Each row is a point. Each table stands for the endless flat space through its points: a line for two points, a plane for three, and so on. The two share one point or none. Which?

First (2 x 4)
[[ 14 -11   9   4]
 [  9 -12   4   9]]
Second (2 x 4)
[[ 14 -12  19  -1]
 [ 29  -6   4  -1]]
They share: [ 19 -10  14  -1]

First (3 x 8)
[[-15  -7  -1   6  -7  -9  30 -12]
 [ -5 -30  12  18 -29 -30   6  21]
 [-26  -9  12  11  -1  -8  33   5]]
Second (3 x 8)
[[ 10 -11  10   0 -28 -29  26   9]
 [-32 -20   4  27   5 -17  14  -9]
 [-12 -16  12  15 -11 -29  18  -5]]
They share: no point

First (3 x 11)
[[ 22  13  -4  12   5 -10   0   5 -26 -10  33]
 [ 10  27  26  -8  33 -30  42   1 -17 -29  14]
 [  1   9   1  15  16  -7 -12  -2 -15 -10  14]]
Second (3 x 11)
[[ 15  12  29 -22  24 -24  39   0 -28 -23  16]
 [ 23   4   7  10  10 -24   7  -4 -16 -27  26]
 [ 11  17  32 -27  29 -23  45   1 -30 -21  13]]
They share: no point

First (4 x 14)
[[-24  -7 -13  11 -31 -10   0  10 -14 -15 -15 -11  21 -13]
 [  0 -17  -4 -14 -32  24  30  14 -10  14 -13  23  33  16]
 [-10  -9 -11  -7 -17   2  16  22   4 -11  -3   1  15 -19]
 [-24  -5 -19   7 -23 -12   6  20  -4 -25  -7 -13  15 -23]]
Second (3 x 14)
[[  6  -1 -16  -1 -10  22   1   9  -9   1  14  -7  21   3]
 [  1 -16  14 -16 -15  -3  21  34  21   6 -11  13  21 -22]
 [  8 -11  14 -11  -9  -1  12  35  21   8  -2   5  24 -17]]
They share: [ -3 -12  -4 -12 -18  10  18  18   3   1  -5   9  18 -12]

First (4 x 20)
[[  2   5  19   6  -9   8  22 -20 -22 -14  13  17 -29  17  -7  22 -11   4
   30 -15]
 [ 16   2  36  29   0  22  16 -26 -33 -17  31   8 -29   6 -14  19  10  22
   29 -28]
 [-11  18  -1 -12 -19  -2  24  -5 -12  -4   0   5  -8  11  -1  22 -36 -12
   15  -7]
 [  6   1  -1  10   7  20  -6 -28 -10 -26   5   1 -17   1  -3  -2 -27 -12
  -18 -39]]
Second (3 x 20)
[[  7   8   9   7  -3  -3  24 -20 -14 -15  14   7 -21  21   1  13 -24  -2
   12 -16]
 [  3  26 -10  -3  -4  -3   9 -28 -31 -36   4   6 -18  14   8  26 -22 -17
   28 -41]
 [ 19  10   2  13   8 -19  29 -28 -11 -24  20   2 -22  34  12   6 -30  -5
    4 -21]]
They share: [ -1   9  11   2 -10   7  19 -16 -18 -12   9  10 -20  12  -5  19 -20  -2
  19 -16]

First (6 x 24)
[[-36 -16  21   6  23  -3  17   6  34 -35  10 -12  -7 -13   6   8 -18  25
   35  23  25  13  28  10]
 [-50   6  31  25   9  28  15 -11  28  -8  -7 -40   1  14  17  25 -18 -10
   22  -1  -1  38  10   3]
 [-16  21  -8  21  17 -16   1  30   3 -23 -18   8  -1  13 -12   2  26  16
   30   1  24  31  30   9]
 [-28 -11  18  21  22  11  19   7  13 -18 -19 -16  10  -2  20  13  -6  -2
   10  10  -3  42  22  23]
 [ 10  -4  21  -1 -17 -11  15  32   6   1 -25  33  12  -5   7 -12  -7  21
    7  28 -10  15   9  34]
 [-45  19  15   7  -2  -5  12  10  21 -13  11 -20 -15  16   0  18 -12  12
   33   7  17  18  14  -5]]
Second (6 x 24)
[[  8 -17  27 -10  -1 -15  12  43  41   9  17  16 -15  28   0   2  21  49
   23  30 -10 -11  -7  21]
 [-18 -16  21   5  -9  -9  23  40  20   6  12  20  -4  27  17 -12 -13  41
   31  11  -3  15 -28   9]
 [-49   3   5  12 -18 -19  15 -33 -12 -40 -41  12  32  -6  29  -4 -29 -27
   28  -5  12  36  38  14]
 [  2  -8  11   1  31  38  32  35  19 -15  12 -13  -7 -31 -20  21 -14  26
   12  27  -3  19  23  44]
 [-44  -9   1  10 -19 -16  27 -25  -8 -35 -25  19  32   1  33  -2 -25 -11
   41  -8  10  30  24  21]
 [-37  -9   5  11  -1   8  23  -1  -8 -28 -18  14  20  -4  13 -15 -40  -4
   25  -7   1  36   4  15]]
They share: [-19  -1  19   5  -1  -5  16  18  15 -11  -8   3   1   0   8   4 -11  15
  18  19   3  20  15  18]
